Rows are points. Before rounding, the points of a table are all equally far from one centre. They may lie mostly on one side of it. Write the centre, to within rounding.
In the rows, 128 means zero.

Points (9 x 2):
[[158 109]
 [126 132]
 [142  62]
 [125 132]
 [ 92  72]
 [158  81]
 [159  82]
 [117 131]
 [118  57]]
Centre: [123  94]

Points (8 x 3):
[[110 150 177]
 [109  70 166]
 [132 155 173]
 [152  74 163]
 [119 144 183]
 [131 120 191]
 [ 98  70 156]
 [135 163 161]]
Centre: [124 115 135]

Points:
[[101 136 175 152 175 149]
 [133 145 127  94 169 222]
 [ 93 159 164 178 138 178]
 [130 152 105 109 185 208]
 [124  96 194 131 108 171]
 [188 122  96 121 106 154]
 [134 161 136 113  70 184]
 [ 92 108 105 107 185 135]
 [137 137 170 163 150 124]
 [105 134 114 187 173 143]
 [111 123  57 132 110 134]]
Centre: [121 121 123 131 131 170]

Points (15 x 8):
[[ 99 101 138 116 145 180 161  89]
 [109  78 127 148 115 161 176  98]
 [112  54 123 164 126 126 152  84]
 [ 78 109 100 113 118 185 159 106]
 [ 97  99  98  92 179 176 158 122]
 [ 87  75 109 138 123 143 189  82]
 [ 54 107  93 118 133 165 171  98]
 [ 68 136 115 167 146 159 159 122]
 [ 81 124 155 136 142 146 151  84]
 [ 58  76 108 166 147 164 130  95]
 [ 63  94 139 155 136 147 164  88]
 [ 75  78 123 147 160 167 168  84]
 [ 57 118 116 172 139 147 161 127]
 [ 70  70 113 142 152 127 173  71]
 [109  86 112 180 162 176 151 104]]
Centre: [102 101 100 132 147 130 138 112]

Points, 14 rows:
[[175 106  89  92 150 171 173 176 141  63  94]
 [ 95 164 102 107 118 155 163 102  77  79 144]
 [145 177 100 158 146 165 159 151  88 143 100]
 [101  97  88  95  89 176  97 151  81 114  93]
 [157 164 167  81 111 149 143 155  73  65  92]
 [149 142  57 124 158 183 156 145  98  69  90]
 [164 150 104  78 107 168 184 130  60 134 108]
 [127 126 144 144 115 157  76 141 134  81 112]
 [ 83 152 112  85 103 168 153 136  58  88 129]
 [131 117 120 139 121 181 114 184  69 108  82]
 [ 85 129 113  86  61 153 165 119 132  78  69]
 [127 199 122 104 156 137 170  90 126  93 123]
 [127 190 101 104 126 155 163 182  67  80 127]
 [112 101  79 116 154 154 127  73 110 106 109]]
Centre: [130 136 110  97 126 132 143 145 121 108  98]

Points (17 x 14):
[[110 104 202 191 149 160 115 106 141 123 141  97 135 133]
 [165 120 173 147 152 179 225 123 114 143 164 143  82 133]
 [148 139 152 148  41 115 174 117 113 182 137  90 133  86]
 [ 63  88 146 156 146 145 165 126 145 152  54 137  68 126]
 [179  84 156 122 141 102 172 105 128 154 145 104 106 113]
 [122  98 148 185 163 156 134 103  52 115 126 146  88 100]
 [149 100 144 144  73  76 130 118  79 136 118 130 118 106]
 [113  85 150 131  84 119 215 107  86 142 149 157 138  85]
 [141  76 153 168  88 179 141  65 114 176 155  93  98  55]
 [189  77 141 136 126 171 140 130 109 117 129 113 150 153]
 [138 116 183 170  87  96 119  46 135 140 106 159 109 162]
 [148  91 163 125 139 139 155 117 128 117 121 157  99  37]
 [170  82 155 138 146 177 178 123 121 159  94  91 143 112]
 [172  72 200 176 101 156 151  96 159  99 106 144  57 109]
 [136  83 155 171 104 116 161 132 121 178 117  77 119  83]
 [169 112 161 173  44 143 143  75 130 129  62 106 122  74]
 [129 113 176 188 176 201 129  94 116 110 118 113 139 121]]
Centre: [117 130 136 142  94 165 158  93 129 125 122 125  93 124]

Points:
[[121 147 115 108  99  57 187  95  96 124  87 156 102 119 112 155  94  80]
 [ 91 123 183  98 130 119 189 129  10 131 117 134 120  89  82 132  57 161]
 [127 103 172  91 112 135 186  90  89 105 131 163  55  86 156 144 120 172]
 [105 138 172  99 174  97 174 104 129  96 104 115 186 174 100 135  88 162]
 [ 64 164 134 111  80  94 162 122  64  87 112 137 117 116 117 108  66 120]
 [ 75  98 186 138 112  92 167 117  54 103 108 190 129 106 151  99  80 177]
 [105 116 185 149 120  94 155  83 124  79 121  86 160  71 105 130 111 139]
 [108 139  89  89  83  70 176  95 134  82  89 151 154 132 109 142 117 144]
 [ 93 141 162  93 121  91 143  86 130 134  93 122 117 151 170 124 124 157]
 [ 57 142 172 119 146  80 149 111  96 116 154 135 140  98  61 145  68 103]
 [142 123 154 107  78 120 136  99  62 100 102 131 138 125 117  74  95 104]
 [ 84 112 163 120 107 174 167 121 136  74 145 173 118 112 153 106 108 178]
 [110  98 173  86 130  75 166 108  69  82 118 133 154 147 157  85 104 103]
 [102  95 107  65 136 136 186 145  90 104  42 161 138 119  91 119 110  91]
 [168 130 131 127  97 122 116  81  80  81 104 186 174 135  95 104  86 123]
 [130 161 141  61 119 110 175  98  53  51  92  95 149 102 165 128 108 119]
 [ 72 157 152 111 118  71 147  84  51 105 117 102 174 126 127 134  69 135]
 [ 59 159 132 148  93 115 123 126  80  57 110 140 170 122  96 188 130 164]
 [ 70 101 108 117 134  77 156  66  72  79 107 133 159  93 103 126 127 118]
 [ 74  98 128 141  98  78 163 141  74  98 108 183 183 107 109 102  68 183]
 [122 186 171 103 128 142 147  71 134 118 137 150 152  70 141  89 121 136]
 [127 121 175 116  75  93 146 107 118  96 105 173 138 116 117  91  70 191]
 [ 80 110 166  94 107 103 150 106 142 123  94 134  93  82 118  98 105 156]
 [101 159 211  68  80 119 110 125  92  76 123 183 139  85 100 131  92 166]
 [118 163 117 125 119  62 140 106  72  88 107 112 168  65 106  85 100 121]]
Centre: [129 131 144 108 141 121 156 143  89 112 118 158 152  96 129 161 106 139]

Points (30 x 24):
[[168 114  79  98 147 115  48 184 148 133 161 134 137 181 112 114  67 127
  159  71 139 118 187 179]
 [110 118  54 188 128 103  94 159 186 128 145 120 131 154 116 113  72 115
  154  73 117 156 119 201]
 [118 121  81 132 190 169  70 174 133 126 132  91 140 149 115 175 100 127
  102  85 104 110 194 174]
 [117 155  87 186 129 100 137 148  95 156 185 133 143 198  66 163 111 123
  128 112 145 187 150 146]
 [ 95  97  60 153 177 117 114 164 134 112 149  74 120 166 113 149 120 149
  117  82  90 167 208 163]
 [127 125 107 156 159 161 135 174 139 144 143  77 145 172 126  80  90  94
  120 134 154 116 124 204]
 [ 95 114  10 141 194 101  99 126 124 130 179 116 167 187  74 135 131 108
  124 118 129 123 126 181]
 [ 97 110  51 186 165 129  89 185  89  96 155 121 116 194 115 130  68 115
  122  81 102 153 134 180]
 [ 89 124 111 109 111 146  85 189 115 166 144 113 152 158  77  95 128 101
  140  90 158 130 112 204]
 [103  96  99 182 152 121 106 110 157  90 132  81 143 186  90 157 123 118
  125 124 177  95 165 131]
 [ 89 134  71 159 177 116  92 171 144 115 144  64 125 172 124 142  61 128
  115 102 169 180 164 170]
 [149 126  97 134 171  74 116 218 111 135 129  73 170 153 103 144  50 128
   91 103 111 133 151 159]
 [171 166 109 155 132 112 116 155 149 143 160 106 155 149  85 130  99 105
  173  29 158 159 124 190]
 [121 136  95 129 164  77 143 153 179  96 148 100 115 131  92 176 117  92
  128  80 119 121 121 182]
 [137  87  58 156 158 109 102 140  78 102 125  54 153 188 148 161  71 113
  174 117 158 153 143 161]
 [152 105  48 157 145 119  41 153 109 139 171 111 163 153 112 164 143 102
  132 131 160 111  95 170]
 [106 169 113 141 184  79 130 181 116 110 150 104 159 189 119 147  74 127
  129 160 146 153  92 181]
 [132 117  93 159 140 129 101 178 127  99 193  93 146 182  49 175 106 111
  148  80 118 152 126  98]
 [112  74  56 171 176 114  64 182 108 126 153 163 120 197  86 170 115  96
  138 107 126 132 133 165]
 [105 124  99 149 162 103 135 202 115 128 168 142 116 170  48 138  70 102
  132  70 150 124 114 187]
 [ 85 118  69 176 167  78 121 150 129 127 133  81 159 149 120 166  81  87
  102  95 160 107 151 166]
 [109 140  90  85 145 139  65 167 115 133 190 123 119 216 108 129  78 111
  114  87 123 138 125 175]
 [100 116  78 187 196 160 101 109 126 120 162 107 149 144 118  96 115 119
  105  68 155 132 117 197]
 [106 119  83 135 144 145  73 154 102  98 160  76 138 204 101 128  97 107
  127  85  72 138 123  99]
 [116 104 129 167 168 129  88 164 159 129  99 103 114 170 115 165  51  90
  110 117 136 140 131 179]
 [157  83  82 135 165 138  91 198 111 110 117 117 154 140 122 153  93 105
   96  76 186 109 141 173]
 [129 139  94 126 155 111  87 191  96  97 143 115 133 193  83 144 102  70
  170  72 136  74 151 149]
 [134 141  83 140 132  81 131 167 168 115 157  61 164 146 129 138  63 104
   97 121 127 152 130 166]
 [135 119  67 129 152 162  78 158 134 138 158 111 128 170  94 124  86  97
  105 111 168 121 104 228]
 [ 91 131 111 132 165 126 121 180  94  84 123  93 156 152 137 166  93  82
  156 154 100 130 126 181]]
Centre: [133 120  97 139 155 113 102 144 117 126 137 115 151 160  98 130 109 141
 146 106 128 137 138 161]

Points, 31 rows:
[[146 155 117 148 104 124  70 160 171 158 133  99  51  98 101  94  92 103
   83 174 147  99 160 123]
 [ 85 112  98 155  90  55 130 102 155 121 151 112 113 101  94 150  55 113
   83 122 133 132 189 127]
 [ 80  89 145 125 104  95 140 172 170  97 153 117 109 132  76  85  61  94
   83 123 140 139 118 111]
 [144  65 106 159 121 117 116 121 166 167 155 170  97 161  63 139  51 128
  101 130 141 120 156 185]
 [165 165 116 149 110  65  76 126 169 174 154 110 132 107  64 138 112  74
  138 106 106 122  83 152]
 [103  83 138 180  96 117  89 128 146 188 181 159 102 154 144 121 100 108
  115 125  63 128 187 198]
 [106  78 144 166 112  76 118 155 143 144 125 170  56  90  79 127  57 112
  114 130  97 175 156 133]
 [126 104  80 200  81 103 109 156 108 114 102 161  97 136  89 125  98 136
   95 128  46 133 178 164]
 [ 95  79 118 163 115 120 125 152 145 182  98  82  70 155  81 145  83 114
  117 141  97  84 144 183]
 [138 128 125 158  59 134 126 175 166 158 141  89  91 123 107 154  64 109
   36 122 127 148 120 129]
 [153  89 121 167 121  89 130 144 186 173 161 158 112 149  58 152  75 131
  129 150 105  95 129 169]
 [172 105  77 113 106 111 138 127 184 119 163 197 127 143  97 167 122 125
  121 162  87 156 107 138]
 [167 105 117 201  93  95  98 182 139 138 152  89  91  73  69 103 106 152
   84 109 135 209 140 139]
 [146 137 108 163 133  86 110 148  93 125 147  97  81  89  61 119  39  80
   99 123 133 135 138 200]
 [179  92 124 201  86 115  84 156 173 113 149 103  51 119 130 127 119 106
   91  93  84 152  87 124]
 [116 134 104 189 111 128  98 188 168 162 121 130 109 136 108 116  48 112
  128 144  78 116 168 113]
 [112 128  96 138 112  63 102 174 175  99 127  81  99 126 110 146  43  97
  128 131 156 102 143 170]
 [128  79 110 211 119 116  81  89 164 111 155 119  97  88  75  96  87 139
  112 100  91 113 107 179]
 [142 116 121 163  89 166 117 207 163 154  86 111 114 135 121  76 114 156
  111 107 123 128  94 119]
 [164 110 145 168 114  66 137 169 189 132 146 171  99 118 104 128  84 142
   67 121 147 189 160 153]
 [ 86  62 173 184  35  95  91 152 151 162 147 165 110 114  74 140  94 108
  106 126  96 149 127 166]
 [149 111 118 172  68  71 101  93 168 164 134 109  45  82 123 161 120 121
   95 112 114 192 123 181]
 [137 121 142 124 107 117 128 127 128  92 181  84  95 147  53 117  51 118
  125 150  99 137 182 179]
 [150 124  86 169 109 102 120 125 134 172 143 102  90 132 136 132  15 101
  120 128 130 111 100 125]
 [143 126 106 212  98 147 127 184 169  91 141 105 132 151  98  97 115 110
   70 108 166 131 206 135]
 [132 138 128 169  54  78  72  94 112 164 109  90  98 141 103 161  99 142
   88 140  81 112 178 157]
 [127 127  92 188  79  87  89 136 164 178  96 163  92 100  89  99 111 115
   48 100 118 134 133 150]
 [115 103  80 121  59  91 139 170 185 156 143 159 101 134  82 135 111 115
   92 133  69 149 144 148]
 [ 95  93  96 164 104 113 187 100 130 123 157 142 103 111  51 136 108 127
  117  84 116 142 159 199]
 [188  94 112 194  92 124 120 133 164  85 193  73 117 113  67 149 112  96
  124 178  76 148 151 177]
 [134 127 118 111  95  90 126 161 157 141 130  59  42 121  70 102  85 107
   99 158 117 157 127 125]]
Centre: [128 108 124 160 111 120 105 134 121 128 138 121 124 127 120 129 133 104
 122 144 140 152 133 153]

Points, 27 rows:
[[ 87 144 155 158 161  68 145  91 111 160 135 105 178 142 188 128 121 123
  117 199 104 147 143 171]
 [102 133 145 149  90 177 184  91 132 146 160 134 152  95 158 165 129 136
  171 210 124 136 109 112]
 [117 106 203 120 183 145 154 105 132 135 102  98 166 104 114 139  73 117
  165 176 124 128 124 186]
 [107 126 141 178 123 171 145  97 142 165 113 104 246 120 152  73  87 141
  223 181 133 141 118 113]
 [138 141 158 116 200 119 150 129 112 142 128 190 202 125 146  80 136 130
  108 150 117  83 134 118]
 [ 52 134 158  91 155 115 170 113 100 152 133  95 208 169 157 115 129 106
  164 130 136 114 147 211]
 [119 130 133 163 182  59 128  65 148 154 115 118 190 146 175  85  80 180
  149 142 173 134 139 161]
 [ 81 193 177 144 175 165 134  85 150 156 125 157 181 113 165  93  69 156
  152 177 152 108 136 158]
 [101 127 168 140 130  44 141 133 114 139 155 115 193 120  92  79 102 142
  158 157 111 112 170 137]
 [ 94 112 126  92 208 102 128 135 133 161  93 111 216 120 142  95 115 107
  162 138 176 123 142 142]
 [114 138 136 163 119  75 145 171 133 132 123 124 198 133 134  59  89 119
  167 159 129 154 147 101]
 [ 72 151 159 113 149 101 149  92 163 156 103 104 195 178 194 109 102 186
  150 164 148  87 164 175]
 [117  84 169 145 169 157  85 163 164 108 142 105 165 118 160  68 102 153
  163 126 119 128 118 104]
 [ 77 135 154 100 155 120 118  99 133 161 175 132 140 114 164 112 105 171
  139 178 170 138 176 108]
 [ 73 144 132 175 145 132 169  94 139 136 122 147 187  96 216  70  83 143
  137 195 137  74 122 152]
 [103 155 133  82 145 171 179  72 110 187 128 146 170 130 169  77  85 111
  202 184 133 137  95 154]
 [118 121 119 149 183  99 141  63 154 132 103 144 121 111 186  71 104 109
  113 123 139 112  94 135]
 [ 97 158 174  94 140 107 144 109 170 192 175 101 184 133 183 118 112 121
  152 163 152  97 151 151]
 [ 89 157 109 156 160 127 141 125 122 127  84  89 208 129 174  71  94 148
  149 188 178 126 168 181]
 [132 148 145 109 194  83 159  96 138 134 110 122 179 120  91  92  68 142
  145 143 122 112 140 165]
 [114 165 171 129 144 142 151  81 140 173 144 134 175 151 120  83  95 148
  136 198 182  87 163 182]
 [ 94  99 157 110 147  90 162  86 130 175 157 120 164 144 187  78  97 139
  166 162 186 100 119  72]
 [105 106 211 143 177 115 151 117  90 139 118 135 228  94 181 111 158 215
  122 169 142  91 111 129]
 [ 60 141 156 165 153 127 138  82 147 106 118 139 187 161 108  83 152 154
  158 166 208  98 140 138]
 [ 97 182 143 156 138 100 174  48 127 172 127 148 130  79 134  88 136 136
  202 188 132 119 127 118]
 [ 95 142 184 128 114 172 184 100 168 208 142  97 123 101 167  81 112 157
  140 166 138 106 135 125]
 [102 148 141 142 190  72 136  89 154 135 135 134 192 116 135  84 112 151
  172 193 120 118 168 146]]
Centre: [113 126 144 142 120 132 130 110  99 153 112 122 167 124 153 106 130 157
 166 135 135 108 109 148]
